Each row of a before or after table is a point. One or more steps were done to the points. Then noise was added and the rows were shuffled. The steps act on how far a point lies along the listed directions, d1 being the first. Name the steps. A step turns or swaps two directions, mirrors them in a line or flattens them onto one, adds a multiple of one to another, or multiplies one. Angles are multiples of 10 degrees, from the lower direction toward the higher: turns from -170 to 170, lines from 10 to 170 but not 90. Use the fewest steps. Two steps may share a direction if one is a turn and the other turns, adds or multiplies; they go together, in the order done. Otherwise the lowest direction goes first.
In the rows, zero is written as 128.

Directions:
(1): [114 186]
(2): [186 142]
Before (8 x 2):
[[142 137]
 [119 131]
 [109  94]
 [ 81 160]
 [109 100]
 [182 123]
 [109 165]
 [209  98]]
After (8 x 2):
[[103 119]
 [225  29]
 [102 125]
 [116 138]
 [ 70 198]
 [194  72]
 [107 175]
 [145 122]]
Steps: add -1 times d2 to d1

Directions:
(1): [174  89 104 186 137 184]
(2): [147 158 134 196 151  62]
(3): [166 156 139 135  37 128]
(4): [ 71 175  69 159 114 155]
(5): [185 157  63  85 149 115]
Before (8 x 6):
[[ 34 124 122 177 149 166]
 [139 158  99  48 160  64]
 [ 76  65 119 155 124 214]
 [150 114 178 139 134 100]
 [158 144 140 101  78  93]
 [164 149 131 205 156 124]
 [ 71 115 121  80 132 177]
 [ 86  49 178 100 167 190]]
After (8 x 6):
[[117 114 180 163 121 113]
 [171 147 133 199 154 118]
 [194  98 109  80 200 110]
 [185  48 111  89 161 177]
 [116 105 113  52 142 155]
 [111  44 173  79 173 181]
 [114 152 141 130  61 109]
 [ 27 179 101 119 128 102]]
Steps: swap d4 and d5

Directions:
(1): [ 67 144 124 166 212 158  78 137 109]
(2): [169 148  92 116 157  54 114 180  69]
(3): [ 98  53 131 139  85  86  52 132 130]
(4): [ 68 129  66  39 113 148 132 131 111]
(5): [144 109 207  86 123 174 114 156  61]
(6): [ 79 156 121 190  63 132 163 154  73]
Before (13 x 9):
[[111 119 109  45 115 104 120 139  82]
 [105 111 120 185 182 155 117  83 197]
 [109 110 170 139 153 168  71 123 129]
 [117 124 160 162 127 123  98 156  89]
 [155 136 120 150 153 174 147 111 190]
 [102 105 151  53 101 157 125 114 117]
 [ 83  80 126  81  47 138  89 102 135]
 [181 129 149 101  88  98 139 176  47]
 [124  92 118  94  87  64 101 150  92]
 [ 97 124 116 133 183 140  99 120 136]
 [113 108 155 114  85 182 148 162  76]
 [151  98 163 180 198 139  81 114 198]
 [106 136 147 249 140 117 107  85 179]]
After (13 x 9):
[[130 125 148  51 203 190 109 152 114]
 [ 91  90  72 115  35  98 128 111 158]
 [ 96 170  99 118 179 173 122 115 141]
 [153 180 127 160 114 158 194  77 191]
 [119 129 141 142 190 140 101 120 126]
 [125 114 113 173 110  89 128  80 191]
 [110 164 193  83 154 201 128 141  47]
 [154 141 164 110 210 170 131 146  83]
 [147 167  91 141 144  96 166 102 177]
 [102 145  50 154 107 121 173 140 139]
 [100 103 148 152  77 137 140  84 186]
 [183 138 116  98 168 139 127 174  91]
 [ 62 139 107 127 113 146 121 126 131]]
Steps: turn d2 and d3 by 110 degrees; turn d4 and d5 by -140 degrees

Directions:
(1): [ 48 179 134 111 114 135 138 138 176 112  63  38 143 113]
(2): [133 135 157  55 123 209 132 103  59  50 141 116 141 151]
Before (9 x 14):
[[ 98 140 147  87 112 166 151 119  86  90 137 126 159 140]
 [121 136 109 170 146  92 132 146 175 176  95 102 108 106]
 [ 61 177 135 125 130 114 118 144 180 129  72  78 124 116]
 [ 95 158 127 139 115 156 125 137 180 133  95  68 153 108]
 [134 113 132 108 130 123 101 107 120 119 123 171 124 143]
 [165 127 150  81 122 181 115 100  70  99 162 145 147 141]
 [141 137 161  76 125 184 136 105  50  78 148 121 146 155]
 [168  94 156  57 119 242 118 113  51  46 170 167 132 168]
 [ 66 156  85 176 111  43 132 163 235 215  56 113 113  89]]
After (9 x 14):
[[191  97 130 127 151 154 128 118  78 122 160 163 109 138]
 [156 128 143 103 119 208 118 109 100  87 150 125 147 134]
 [ 33 161 121 145 102 123 128 171 238 141  44  44 139 109]
 [ 62 178 141 128 123 119 138 137 156 132  77  47 144 118]
 [ 85 168 128 136 112 107 124 133 181 154  90  74 151 107]
 [ 61 159 138 111 106 136 149 135 138 115 103  96 161 123]
 [213  81 124  84 123 173 121 104  33 107 190 250 113 153]
 [104 125 122 122 126  97  97 121 157 137  97 142 130 133]
 [141 135 158  75 138 183 112 110  73  72 148 153 121 149]]
Steps: swap d1 and d2
